Each row of a before or after table is a point. The points were changed in one or more steps. Then noise was added and the rows were shuffled. The steps act on columns, c1 being the first. Name the steps. A step turns or swaps two columns, mirrors them in a line or flattens them onto one, adds a multiple of one to another, or multiplies or shifts one. Angles are multiples of 10 degrees, from the lower column toward the higher: turns from -170 to 170, lines from 10 to 170 but not 90. Use the fewest steps. Two steps may share a column if one is a turn and the other turns, adds or multiplies; they go together, in the order done. Otherwise the lowest column goes first.
(in the rows, 128 means zero)

Before (9 x 2)
[[211 162]
 [139  55]
 [105  87]
 [161  71]
 [153 139]
 [143 151]
 [147 181]
 [145  53]
 [123  99]]
After (9 x 2)
[[114  53]
 [163 169]
 [116 105]
 [136  63]
 [ 93  94]
 [151 145]
 [119  49]
 [156 128]
 [218 132]]
Steps: turn c1 and c2 by -20 degrees

Before (13 x 3)
[[146  90 188]
 [146 185 156]
 [159 143 135]
 [115 149 146]
 [146 109 190]
 [121  99 236]
 [114  78 119]
 [149 203 111]
 [109 189  98]
 [181  90 138]
 [ 99 101 133]
 [113 145 121]
 [139  91 172]]
After (13 x 3)
[[206  89 188]
 [190  90 140]
 [104  76 120]
 [ 78 189 100]
 [132 204 111]
 [103 101 134]
 [166 143 135]
 [230  98 236]
 [107 143 122]
 [173 185 155]
 [206 110 191]
 [181  89 173]
 [132 151 146]]
Steps: add 1 times c3 to c1

Before (14 x 4)
[[126 112 117 136]
 [134 120 120 122]
 [137 117 117 123]
 [132 121 116 123]
 [128 116 126 123]
 [137 135 134 126]
 [103 139 115 127]
 [ 88 126 119 138]
 [132 139 125 144]
 [126 125 112 128]
 [133 144 118 119]
 [136 134 115 121]
 [109 113 131 119]
 [124 111 160 118]]
After (14 x 4)
[[ 53 139 115 127]
 [155 117 117 123]
 [ 71 114 131 119]
 [117 112 161 118]
 [144 144 118 119]
 [147 120 121 122]
 [139 121 116 123]
 [139 139 125 144]
 [  7 127 119 138]
 [121 124 112 128]
 [128 117 126 123]
 [122 112 117 136]
 [152 134 116 121]
 [156 134 134 126]]
Steps: multiply c1 by 3

Before (9 x 6)
[[146 130  92  82 127 156]
 [144 110 114 141  87  17]
 [108 128 114 149 108 136]
 [ 83 112  81 128 130 116]
 [107 110 107 150 157  80]
 [113 127 123  91 138 159]
 [159 173 129 158 133 150]
 [148 137  82 132 142 163]
 [154 249 119 166 136 153]]
After (9 x 6)
[[107 112  79 151 157 107]
 [161 173 149 158 133 128]
 [147 131 155  84 127  93]
 [143 111  17 141  86 116]
 [114 127 158  91 139 123]
 [107 129 137 149 109 115]
 [ 84 111 114 128 131  80]
 [156 250 153 164 135 119]
 [149 138 164 132 143  81]]
Steps: swap c3 and c6

Before (8 x 8)
[[125  94  96 142  99  90  69 131]
 [ 91 112 120 169 192  93 196 138]
 [ 93 109 140 128  99  93 118 143]
 [113 173 107 118 119 168 129  99]
 [ 88 106 151 152  95 133  88  77]
 [ 91 205 161 115 222 140  92 135]
 [249 174 140 140 138 108  98 126]
 [114 131 112 125 101 207  84 133]]
After (8 x 8)
[[ 93 207 173 114 165 137  91 135]
 [ 87 105 157 154 116 132  89  74]
 [ 95 112 116 168 155  94 197 138]
 [ 93 107 141 128 116  92 117 148]
 [127  91  86 140 117  90  72 129]
 [117 129 104 125 116 205  83 134]
 [247 173 140 142 132 105  96 126]
 [113 171  99 117 126 167 128  98]]
Steps: multiply c3 by 1.3; multiply c5 by 0.4

Before (10 x 11)
[[116 118 153 108 151 118 194 206 127  87 155]
 [ 71 129  93 144 191 100 139  65 186 187  91]
 [ 85 188  87 104 176 146 130  90 141 182 155]
 [180 129 220 131  88 117 173 145  94 115 195]
 [104 126 138 167  73  52 118 189 140 164 177]
 [148 161 223 164 162 122 138 179  80 143 176]
 [143 167 110 170  91  77 145 195 219 153 123]
 [ 72 142  36 196 136 158  94  95 172 168  97]
 [ 52 166 123  98 139 130 124 121 175 137  66]
 [ 59 177  79 171 154 106 109 100 200  95 133]]
After (10 x 11)
[[178 131 218 131  88 133 121 141  92 116 193]
 [102 124 139 165  73  69  68 187 139  66 177]
 [ 73 142  34 196 133 102  42  99 168 167  96]
 [144 169 110 167  92  87  95 193 218  89 120]
 [ 54 167 121 101 141 118  77 123 178 130  65]
 [119 121 150 103 149 163 144 205 127 106 160]
 [ 71 126  94 141 188  64  89  65 183 121  89]
 [ 59 176  78 169 153 151  59  99 201  95 137]
 [150 162 224 163 160 111  84 182  82 128 178]
 [ 84 190  88 102 175  83  80  91 141 164 156]]
Steps: turn c6 and c10 by 70 degrees; shift c7 by -50

Before (13 x 12)
[[136 125 164 138 157 127  75  58 154 181 183 142]
 [172 110 181  93 158  99 121  88 122 183 167  58]
 [164 114  61 132 184  87 100  39 100 191 182 109]
 [119  97 121  60  85 152  31  18  54  73  83 115]
 [135 127 142 110  89 152 160 200 148 173 110 155]
 [141  76 126 104 109 211 139 160 179 130 132 103]
 [125  95 139 109 149 110 120 179 170 100 125 142]
 [137 145  96 136  99  93  91  70 145 148 188  72]
 [158  95 140  85  88 176 134 211 115 105 187 146]
 [186 187 114  88 192 108  45  39 147 186 165  83]
 [ 63 110 152  71 129 185 124 192 123 133 142 111]
 [141 169 129  99 171 114 149  36 145 132 165 131]
 [112  84 134  34  99 141 128 153 180 153 154 148]]
After (13 x 12)
[[129 211 129 100 173 112 149  36 145 132 165 131]
 [127  62 139 110 149 109 120 177 168 101 123 141]
 [128 127 142 108  90 151 160 201 150 173 109 155]
 [128 121 164 140 155 127  77  59 154 183 183 143]
 [130  43 136  35 100 140 128 156 179 152 154 150]
 [129  93 178  92 161  99 122  91 123 183 170  58]
 [130  23 126 104 109 211 138 160 180 130 131 103]
 [128 244 113  87 190 109  47  38 148 185 167  82]
 [128 160  97 136 100  91  91  71 145 146 190  75]
 [126  62 141  87  88 177 132 209 113 105 185 145]
 [131  66 121  61  86 153  30  18  54  73  82 116]
 [129  94 150  72 130 187 123 193 125 133 142 111]
 [128  99  58 134 184  90 100  40 101 190 182 109]]
Steps: multiply c1 by 0; multiply c2 by 2

Before (11 x 14)
[[159  99  93 143 166  89 113 128 104  67 170 100 176  92]
 [167  95 108 184 163 103 147 125 100 146 123 116  93  80]
 [ 90 159  52 152 117 163  86 145  78  76 133  72  79  99]
 [125 131 154 147 177 141 127 188 159 145  80 181 156 148]
 [150 175  46 206 133 120 145 119 189 152 152 132 113 116]
 [135 122  98 154 143 133 171 156 141 132 110  94 117 116]
 [187  67 100 109 122  83 162 124 153 120 134 165 132 126]
 [ 84 112 146 175 137 155 150  96 141 121 118 115  88 164]
 [150  70 131 229 141 129  87 160 130 158 103 107 104 117]
 [ 90  63 107 145 165 131 169 162  79  88 127 176 149 145]
 [110 145 121  95 136 109 163 119 145 145 143 110 192  69]]
After (11 x 14)
[[152  70 132  58 142 128  87 162 130 167  66 107 135 201]
 [ 84 113 145  69 137 155 150  98 143 154 103 115  96 129]
 [110 143 123 192 136 110 163 119 144  90 166 110 182 152]
 [159 100  93 140 165  90 115 128 104  51 233 100 111 165]
 [ 88  64 107 104 164 130 168 162  79  86 124 175 111 125]
 [ 89 160  51 128 117 163  86 146  78 132 140  73  57 167]
 [166  96 107 115 163 104 147 125 100 166 115 116 121 199]
 [151 174  46  74 133 119 144 119 188 156 187 132 136 187]
 [186  67 100 144 122  83 162 124 153 119 143 165 124 117]
 [134 121  98 115 145 132 170 156 141 139  84  94 125 154]
 [125 131 153 101 177 141 127 189 159 118   8 180 159 125]]
Steps: turn c4 and c14 by 140 degrees; turn c10 and c13 by 50 degrees; multiply c11 by 2.5

Before (13 x 18)
[[113 153 120 116 167 132 123 170 123 149  95  85 140 102 131 109 149 125]
 [108 139 122 138 140 110 155 148 152 101 129  59 162 118 135 127 136 110]
 [114 131 126 135 153 123  93 119 109 120 126 116 157 144 161 121 108 136]
 [132 131 166 150 152 107 158 141 112 138 135  84 143 112 150 121  20 120]
 [156 153 109  68 155 120 152 125 128 146 133  71 147 122 106 133 117 182]
 [110 130 133 142 154 170  91 132 108 159 125 185 162 183  51 113 144 107]
 [126 128 139 117 163 101 135 133 148 158 115  70 117 122 152  98 119  91]
 [105 144 145 116 163 160 155 145 186 145 134 144 107 118 150 101 148 160]
 [186 143 166 147 153 115 114 196 113 116 131  55 154 125 147 120 132  97]
 [149 135 119 124 129 130 156 131 152 151  86 193 102 107 154 120  96  98]
 [127 134 161 112  62 114 132 136 106 122 127  73 140 109 120 125 130 142]
 [107 136 163 136 104  95 149 132 106 126 115 186 165 176 158 122 131 154]
 [162   7 154 135 149 112 158 137 113 146  98  86 138 122  39 131 121 116]]
After (13 x 18)
[[106 139 121 138 119 109 155 148 152 101 124  59 162 117 134 135 136 109]
 [150 136 118 124 145 130 157 131 151 152  90 192 102 107 153 135  97  98]
 [127 134 161 112 179 114 131 135 107 121 145  72 139 108 121  87 131 142]
 [114 131 126 136 116 124  91 119 109 119 122 117 158 145 161 149 107 135]
 [113 152 120 115 123 132 122 170 123 150  90  86 140 103 132 167 148 126]
 [107 144 145 116 117 158 157 146 186 146 129 144 106 117 149 170 148 159]
 [162   7 155 136 124 113 158 136 113 146  94  87 139 122  39 138 120 114]
 [186 143 166 147 113 116 113 197 112 116 125  56 153 125 147 150 135  97]
 [132 130 166 150 112 107 157 142 112 138 128  83 145 112 149 149  20 120]
 [108 136 163 136 153  96 149 131 105 127 124 188 165 176 159 117 128 154]
 [109 131 133 142 121 171  91 133 109 161 121 185 163 184  52 155 145 108]
 [127 128 139 117 126 102 135 132 149 158 114  71 117 123 152 175 118  92]
 [156 153 109  70 105 121 150 127 127 146 125  71 147 121 107 140 117 182]]
Steps: turn c5 and c16 by 140 degrees; turn c5 and c11 by 20 degrees

Before (13 x 20)
[[ 95 220 208 200 182 173 123 177 157 175  94 144 120 111  73 139 162 107
   99 198]
 [ 79 112 130 176 212 199 103 136  95 139 172  61 138  95 131  79 156 113
  169 163]
 [104 111  94  80  70  84 118 121 131  41  88 152 133 158 167 120 115 107
   80 117]
 [ 77 134 160 135 225 149 139 104 163 154 154  90 118 115  67  96 143 158
  119 131]
 [109 163 112 155 203 114 162 119 118 132 156 135 173  71  92 149 151 102
  148 197]
 [ 89  96 162 184 165 160 122 129 130 136 215 117 144  99  98 123 108 170
  192 178]
 [148 147  37 142  67 103 109 114 134 207 104  70  88 144 164 148 100 169
  110 130]
 [166 108 150  84  61 117 165 132 144 100 135 113 186 167 163  83 176  96
   48 142]
 [158 110 133 134 130 159 154 189 220  50 117 172 147 138 112 136 227  80
   34 142]
 [141  62 118  87  75  98 102 132 107  85 103 135 193 163 131 130 203 132
   96  62]
 [163 192  72 108  79  71 133 157 156 108  76  59 131 185 159 152 131 167
  161 175]
 [158  65 132  70 112  61 143 228 129  47 120 170 169 160 173 110 198 122
    7 123]
 [141 166  62  59  60  98  70 119 104 101 116  91  83 156  90 179 142 165
   75 183]]
After (13 x 20)
[[115 221 210 199 181 172 123 175 160 177  93 145 139 113 136 141 161 109
   98 185]
 [117 109 150  84  63 119 166 130 142 101 136 114 141 164 132  85 174  92
   50 144]
 [ 99  62 118  85  76  97 104 131 106  85  98 136 160 162 119 128 202 132
   95  68]
 [104 113 124 179 214 200  99 134  96 140 174  60 157  94 136  76 156 110
  167 163]
 [ 98 163 110 155 199 115 161 120 117 131 154 134 165  74 138 149 150 105
  148 187]
 [105  98 161 183 163 159 117 128 131 137 214 117 156 101 137 124 106 168
  190 176]
 [113 132 161 135 227 149 140 105 163 153 154  90 149 116 124 101 144 162
  120 119]
 [154 149  39 143  67 104 107 114 130 207 103  74  94 145 128 148  99 169
  109 135]
 [128 111 131 133 126 161 154 189 219  53 120 173 125 137 130 139 228  79
   33 138]
 [122  63 134  68 116  63 139 229 128  43 119 171 135 160 129 108 198 121
    6 129]
 [145 190  72 108  77  73 135 157 158 106  74  58 112 184 138 147 131 165
  160 184]
 [116 111  93  78  73  85 120 121 132  41  91 154 142 159 130 119 114 106
   78 124]
 [153 166  61  58  57 100  68 117 103 106 114  92  94 158 137 179 142 163
   71 176]]
Steps: flatten c1 and c13 onto the line at 130 degrees; flatten c15 and c20 onto the line at 80 degrees

Before (11 x 24)
[[161 107 121 132 126 122 138 130 102 130 121 143 130 173 102  98 115 119
  102 126 180 135 126 174]
 [146 117 128 146 133  89 114 129 147 124 107 124 129 151  88  71 114 143
  150 142 134 141  99 139]
 [ 94 198 101 106 127 188 101 117 127 153 118  80 103  89 149 164 169  99
   98 150 121 139 114 110]
 [129 157  90 124 134 192 102 117 142 138 161 149  97  52 120 202 142 122
  119 140 135 144 113 100]
 [145 117 155 103 135 110 151 117 107 142 122 166 149 119  95 112 108 184
  107 134 163 138 121 153]
 [105 169 114 119 167 187  82  91 136 121 121 116 136 104 131 195 148 115
  110 129 115 143 153 126]
 [142 142 144 149 126 107 131 101 106 162 109 116  86 120  81 109 133 127
  144 136 132 143 122 183]
 [148  80 111 136 145 135 131 144 186 180  85 168 124 189 119 170 147 130
  106 134 150 148 149  71]
 [114  57 104 128 139 109 150  92 160 134 123 170 128 205 146 168 164 144
  117 139 130 141 133 107]
 [156 159 148 157 115 124 129  90 138 149 117 122 117 124 117  83  94 136
  142 100 131 109 108 132]
 [145 119 139 135 129 137 117 117 125 175 128 126 145 170 104 105  91 161
  143 145 141 119 100 168]]
After (11 x 24)
[[132 120 139 136 128 137 118  88 125 174 129 123 145 168 104 106  89 135
  144 145 141 119  99 167]
 [139 117 127 145 133  89 115 109 147 123 106 119 128 153  90  71 114 135
  148 142 133 142 100 140]
 [149  79 112 135 145 137 130 126 185 180  83 228 126 187 120 170 148 143
  108 133 150 148 148  69]
 [161 107 122 132 125 123 139 124 103 130 122 165 128 174 101  97 115 126
  101 126 179 134 126 176]
 [102 198 102 106 128 189 100 156 129 153 120   8 102  88 147 164 170 104
   98 150 121 139 113 111]
 [137 144 145 149 126 105 131 112 105 162 109  95  87 119  83 110 132 103
  144 137 133 143 124 182]
 [129 157  90 124 135 193 104 127 142 137 161 179  98  53 120 204 142 115
  119 138 134 145 112 101]
 [125 116 154 103 135 111 151  72 108 143 122 224 148 119  96 113 110 145
  106 133 163 138 122 152]
 [103 168 113 120 166 185  81 128 137 122 122  97 137 104 130 195 146  89
  109 127 116 144 153 125]
 [146 158 148 156 115 122 129  95 139 149 117 112 117 124 117  84  95  99
  144  99 133 109 110 134]
 [105  59 104 127 139 109 149 102 159 135 121 235 127 204 147 169 165 105
  118 142 129 143 132 107]]
Steps: turn c8 and c18 by 60 degrees; turn c1 and c8 by -20 degrees; multiply c12 by 2.5

Before (9 x 32)
[[166 140 142 110 124 145 143 134 150 161 140 146 120 147 130 164 143 151
  164 144 141 151 132  97 160 185 128 119 119  83 126 181]
 [118 128 164 116 130 130 113 146 118 137 121 131 130 104  80 116 145 125
  161 128 114 151 128 123 112 117 149 144 142  78 140 106]
 [101  94 127 139 125 149 151 132 135 136 118 118 115  48 123  99 131  96
  129 108 125 128 126 147 170 114 140  95 125  98 133  98]
 [100 112 122  99 127 125 128 149 117 134 107  98 109 150 124 140 149 100
   97 109 119 131 116 141 167 154 118 139 108 184 120 107]
 [ 87 124 120 143 122 146 136 122 147 130 122 111 116 152 129 121 124 111
  149 110 121 138 105 132  66 125 148 137 125 249 144 105]
 [ 90 135 127  97 208 103 145 134 127 141 125 129 116 154 105 118 152 105
   98 108 140 171 134 111 105 118 128 137 107 123 126 107]
 [122 142 120 139 128 142 138 120 113 135 166 133  71 142 133 128 125 102
  118 162 121 121 112 119 151 122 136 143 122  77 146 121]
 [109  72 127 121 124  85 138 122 127 147 142 148 125 128 118 171 125 123
  132 127 123 123 135 110 170 127 118 141 141  88 129 184]
 [100 127 128 110 126  89 111 121 177 131 133 147 130 125 113 108 161 140
  156 132 113 135  96 115 163 113  96 139 118  90 141 115]]
After (9 x 32)
[[123 142 119 127 127 142 137 120 111 134  88 133  81 141 122 129 126  99
  118 161 123 122 113 119 150 121 136 132 121  76 165 121]
 [108  70 127 117 124  86 136 124 126 146 119 147 125 129 116 171 124 123
  131 127 124 124 135 110 172 125 117 139 142  88 131 184]
 [100 113 122 107 127 125 129 150 118 135 158  98 108 151 121 140 149 100
   98 108 120 132 116 142 167 154 117 135 108 184 128 105]
 [101  94 127 142 126 149 150 131 134 135 134 117 117  47 141 100 131  96
  129 108 126 128 127 147 170 114 140 118 125  98 136  99]
 [ 90 134 127 102 208 102 145 133 127 140 141 130 117 155 110 119 153 105
   97 109 140 172 133 110 105 120 128 143 106 123 131 107]
 [101 128 128 109 128  88 110 123 177 131 130 146 135 124 115 108 161 139
  156 132 113 136  97 115 164 112  95 140 117  89 140 113]
 [118 129 163 119 129 129 113 145 119 136 138 132 134 105  92 116 146 126
  161 128 115 149 127 124 111 119 149 159 142  78 139 106]
 [167 142 141 108 124 144 143 134 151 163 121 146 119 149 133 163 143 150
  165 144 142 150 132  98 160 183 128 125 119  83 128 179]
 [ 87 126 119 146 122 147 137 122 146 130 129 112 124 150 125 122 124 111
  148 111 121 138 105 132  67 124 149 132 124 249 148 105]]
Steps: mirror c4 and c11 in the line at 170 degrees; turn c13 and c31 by -20 degrees; flatten c15 and c28 onto the line at 140 degrees

Before (12 x 48)
[[102 147 136 130 120 105 120 131 132 126 136 141 128 113 134 148 125 148
  115 122 133 120 147 124 130 119 120 145 138 131 135 151 116 122 120 114
  140 117 119 138 198 134 120 123 123 148 124 125]
 [137 147 119 119 117 120 134 131 108 147  94 126 149 121 108 138 143 123
  148 137 151 152 122 127 124 117 136 141 129 132 110 141 123 118 124 124
  130 150 133 144 125 105 116 122 104 120 119 133]
 [119 147 130 141 126 126 116 131 124 126 123 127 150 108 137 120 124 133
  110 126 132 108 135 132 131 108 114 119 116 149 146 110 149 110 120 118
  141 154  93 125 155 117 120 110 112 113 140 125]
 [124 148 115 138 113 121  98 138 138 147 102 136 148 110 136 138 134 127
  118 149 143 132 152 125 134 144 131 108 126 128 152 108 135 106 125 139
  141 117 126 144 139 131 161 116 137 151 153 135]
 [120 147 119 138 136 208 104 130 138 116 129 105 153 115 119 147 122 101
  134 134 127 118 143 114 131 113 123 143 132 111 141 109 119  93 121 118
  143 122 127 139 110 125 131 107 106 130 111 131]
 [136 140 136 104 136 114 132 133 124 118  80 137  95 106 135 132 119 140
  120 126 150 110 117 130 131 166 142 143 140  68 103 108 123 166 119 121
  100 133 133 144 126 143 136 123 122 107 113 134]
 [131 117 113 141 127 104 112 153 122 126 118 145 125 107 134 141 127 103
  112 123 113 111 152 103 172 109 135  93 141 102 145 111 133 110 125 122
  142 122 141  92 125 134 120 127  68 144 125 119]
 [113 129 203 117 110 119 124 160 137 122 114 129 142 156 135 144 124 133
  107 121 137 118 141 135 133 134 124 142 130  88 105 122 123 123 117 147
  139 118 139 142 121 140 116 112 136 121 139 116]
 [132 116 131 111 125 130  94 130  95 132 130 144 124 112 129 145 128 147
  111 133 126 148  96 117 145 114 127 136 127 137 127 110 128  96 121 144
  120 177 125 130 136 108 118 112 135 136 124 128]
 [131  86 178 142 116 120 115 137 138 115 128 142 131 126 132  87 129 143
  109 125 113 112 134 135 128 123 112 148 141 147 151 109 130 154 124 126
  139 124 124 142 110 142 124 117 133 147 122 158]
 [126 135 116 119 153 125 131 148 139 131 131 141 152 131 123 120 129 126
  117 120 115 145 149 121 140 135 132 142 111 118 150 107 119 146  83 131
  141 115 130 144 127 114 115 118 132 116 122 157]
 [126 113 118 113 137 104 118 146 135 138 124 139 134 128 115 139 125 140
  127 148 120 151 137 135 142 111 116 148 120 142 146 123 118  99 126 118
  136 152 139 110 111 144 118 116 129 108 135 127]]
After (12 x 48)
[[131  86 178 142 116 119 114 137 136 115 127 142 130 126 131  87 130 125
  145 125 113 112 143 136 128 121 113 106 140 164 149 109 131 152 124 124
  139 124 122 142 109 141 125 117 132 146 121 159]
 [121 146 119 138 137 207 105 130 137 116 131 103 152 116 118 147 123 108
  144 134 127 119 103 113 130 112 123 133 132  94 140 108 117  94 122 118
  144 123 128 140 111 126 131 107 105 132 111 131]
 [136 141 136 105 136 114 133 134 124 118  81 138  94 106 136 134 119 141
  143 127 149 109 138 131 133 166 142 118 140   8 103 109 121 165 119 121
   98 134 131 144 125 144 136 122 122 108 113 134]
 [127 136 117 119 153 126 131 148 141 129 131 141 150 131 123 121 128 106
  140 120 115 145 132 120 139 133 133 114 112 108 150 107 118 146  82 131
  141 114 129 145 126 115 115 119 134 115 122 157]
 [126 113 116 115 135 104 117 147 135 138 123 139 134 126 115 139 126 120
  147 147 121 151 142 134 142 112 116 124 118 157 147 123 118  99 126 118
  135 151 140 108 111 144 119 117 131 109 134 126]
 [125 148 115 138 113 120  98 139 141 147 102 136 147 110 136 137 135 104
  105 147 143 132 132 127 132 143 132 121 126 128 151 107 135 107 126 137
  140 116 127 144 140 130 162 115 136 152 153 135]
 [103 146 135 131 120 105 120 131 131 126 135 141 129 113 135 149 124 114
  142 124 135 120 152 124 130 119 120 111 139 134 135 150 116 122 122 114
  139 117 118 138 199 134 120 123 124 148 124 124]
 [114 127 204 117 111 119 124 160 136 121 114 130 145 155 133 144 125 116
  138 122 138 120 136 134 131 135 123 105 130  47 105 122 125 124 117 148
  139 119 138 143 120 138 115 112 137 121 140 116]
 [120 147 131 142 126 124 117 131 125 126 124 126 150 107 137 118 126 121
  116 126 132 108 132 132 132 108 114 112 117 170 147 110 148 109 121 119
  139 156  93 126 156 116 118 110 114 114 140 125]
 [137 148 119 119 116 120 135 131 107 147  95 126 148 121 108 139 143 135
  145 137 150 153 121 128 124 117 135 146 130 136 109 141 123 119 125 125
  129 150 132 145 125 106 116 122 104 120 120 134]
 [135 115 132 112 126 130  93 129  94 131 131 146 121 113 130 144 130 165
  133 133 125 149 142 117 145 113 129 110 126 146 126 109 128  98 120 145
  119 177 127 130 135 109 117 113 135 137 123 127]
 [130 116 113 142 126 103 112 153 123 125 118 146 126 108 133 141 126 101
   91 124 113 112 108 104 174 108 134 119 141  77 146 111 132 110 125 123
  142 121 139  92 125 134 119 126  67 143 125 117]]
Steps: turn c18 and c23 by 80 degrees; mirror c19 and c28 in the line at 40 degrees; multiply c30 by 2

Before (8 x 64)
[[ 97 108 137 145  80 182 100 163 121  96 149 104 143 154 156 109 124 141
  163 155 149  73  73 127 142 123 150  94 168 176 117  75 127 113 125 120
  144 154 124 100 105 121 134 151  79 167 128 142 149 200  81 133 123 126
   95 182  95  76  83 101 134 118  76  91]
 [179 144 132  63 175 139 113 123 187 111  77 114  93  53 148  91  99  98
  110 175  99 151 167 128 140 160 165  73 106 147 110 155 187 101 129  96
  193 103 164 164 146 193 142 142 129 100 142 184 113 156 116 147  65 111
  103  73 107 187 198  98 131  87 136 191]
 [165 135  50 153  74  93 193 142  81  73 203 197 171 176  98 134 158 101
  133 133  93  95 186 150 139 224  64 108  80  92  67 170 113 113 198 164
   90 179 130 113 165  77  90 156 103 125 100 121 167 145 147 131  79 123
   86 139 160 145 125 175 148 166 102  89]
 [149  73 150 128 118 101 150  94  74 178  93 176  98  68  71  89  68 186
  152 170  92 155  87  60 141 187  70 125 123 176 161 175  81 152 104 176
  129 144 109 170  69 159  66  95 182 155 131 124 129 189 146  56 183 113
  134 125 131 110 186  61 131 161  68  89]
 [ 97 136 130 102  75  98 153  99 181  98 166 156 163 176 138 106 163 125
  139 106 165 119 110 145 167 156  68 177  59 108 124 160 147 146  91 170
  166 120 208 204  37 195  67 120 205 140 152 130 170 115  59 123 168 135
  157 164  97 140 134 114 106 157  98 163]
 [ 94 157 116  59 147 135  98 125 161 127 111 115  96  98 101  60 103  99
  177 118 177  95 157  75  59 142  97 162 128 141 144 155 137  93 185 162
   99 169 145  95  80 149 167 135 108 189 114 107 109 189 139 111 120 104
  162 145 113 160 150 149 185 116 140  78]
 [131 164 156 144 171 145 220  61  93 139 141 191 168  77 124  84 167 148
  181  98 114  59  71 181  47 143 192 116 134 154 118 161 102 160  89 136
  101 200 104 155  47  72  86 101 117  90  80 151 114 123  47 117  89 159
  173 184 172 147 183  52 129 127 121 197]
 [165 188  52 115 140 166 141 133  91 134 120  80 155 150 133 137 158 104
  184 118  58  86 100 154  84 171 172 156 134 112 161  91 173 184 104 109
  102 184  90 127 149  89 111 108  80 164  60 102  63 149 150 119 115  52
  115  90 102 127 193 123  69 180 133  87]]
After (8 x 64)
[[149  72 151 127 119 101 149  95  75 177  93 176  99  68  72  72  66 187
  152 172  93 157  88  59 140 187  71 112 124 177 162 146  81 151 105 176
  130 144 129 170  67 158  66  96 181 155 131 124 130 191 147  55 184 113
  134 127 132 110 187  61 131 160  69  89]
 [ 96 137 130 101  76  98 154  99 181  97 166 157 165 175 136  68 162 125
  139 105 164 118 110 143 168 156  68 166  59 108 124 142 147 146  92 170
  167 120 228 204  36 195  67 120 207 141 152 131 170 115  60 122 168 134
  158 164  98 141 134 114 106 158  99 162]
 [179 143 134  63 176 138 113 122 187 110  78 115  92  50 149 103  98  99
  109 175  99 152 167 129 139 159 165  65 106 148 109 138 187 101 129  96
  193 103 186 163 146 194 143 143 129 101 141 184 111 156 117 146  66 111
  102  74 108 186 198  98 132  86 135 192]
 [ 98 108 137 145  79 182  99 163 120  97 150 105 142 153 156 118 125 141
  163 155 149  72  73 127 141 124 150  90 168 175 116 106 128 112 125 121
  145 154 143 102 104 121 134 150  79 168 128 141 149 200  81 133 122 126
   96 182  96  77  85 101 134 119  76  91]
 [166 133  50 154  74  93 193 142  80  73 203 199 171 176  98 147 157 101
  132 133  93  93 185 149 138 223  64 111  81  92  67 145 113 113 198 162
   89 178 150 114 166  79  91 157 103 125  99 121 167 146 148 131  78 122
   86 139 159 146 126 175 149 166 101  89]
 [131 163 156 145 172 145 220  61  93 138 141 191 168  78 123  68 166 147
  182  98 115  59  70 180  47 145 193 102 134 153 119 140 103 160  89 135
  102 200 124 156  47  73  86 101 118  91  81 150 114 123  47 117  89 159
  172 183 173 146 183  51 130 128 119 198]
 [164 188  52 116 138 165 141 135  91 135 120  80 155 151 134 126 158 106
  184 119  57  84 100 153  83 171 172 158 134 111 161 111 172 185 106 108
  102 184 110 128 150  88 112 109  81 163  60 103  64 149 150 120 114  52
  115  90 101 128 193 122  68 179 133  86]
 [ 94 157 117  60 147 135  97 125 161 127 111 114  95  97 101   7 104 101
  176 118 178  97 158  76  58 142  96 137 127 141 144 140 136  92 185 162
   99 168 166  96  79 148 169 134 109 189 115 105 109 189 140 112 118 104
  162 144 114 161 151 149 185 118 140  79]]
Steps: turn c16 and c28 by 20 degrees; multiply c16 by 1.6; multiply c32 by 0.4; shift c39 by 20
